Each wall is flat, endless, passes through zero and stands at right angles to its row. A trip goes straight from one point to another. Which walls does it cross, in order?

Walls:
(1): [-14  32]
(2): [-18  13]
(3): [18 31]
(4): [ 16 -22]
(5): [66 29]
(6): [-62 -31]
(7): [ 31 -55]
(8): [-26 -31]
(9): [ 18 -10]
(10): [51 -8]
Trips:
[ 24 -42] to [-41 -41] -> 6, 5, 10, 9, 2
[-44  12] to [-27  46] -> 3, 8

Walls:
(1): [ 34 -83  44  -6  11 -25  12   6  23 -30 -35]
(2): [-17  30 -98   4  14 -45 -24  42 -22 -12 -44]
(3): [ 14 -10  12   7  14 -64  72  65  32 -40  13]
(4): [ 46  21  52 -40 -26 -29 -34  33 -62 -49  30]
(5): [  5  43  45 -41 -60  63  -3   1 -69 -30  18]
(6): [-38  37  -4  18   9  53  10  57 -21 -74 -23]
(7): [ 36 -22  49  84   1  13  23 -38  20   7 -26]
(8): [ 30  10  -8 -14  26 -20  51 -30 -20 -61  12]
(9): [ 22  -8   4  80 -13  -9 -53 -50 -10  22 -13]
(10): [  8 -17 -51  -9  38  16  32   1 -87  -8 -21]
(11): [ -6  32   8 -33  62 -16 -20 -40  45  47 -30]
Trips:
[-26  63  25 -78  26 -19  -1  -6 -81  -4  68] to [-37  36  22 -69  37 -17 -43  41  11  67   3] -> 2, 6, 8, 10, 5
[ -1 -47 -34  -8  34 -21  54  70 -16  18  -9] to [-10 -68 -38  -6   4   0 -45 -36  29 -14  16] -> 6, 8, 9, 3, 11, 10
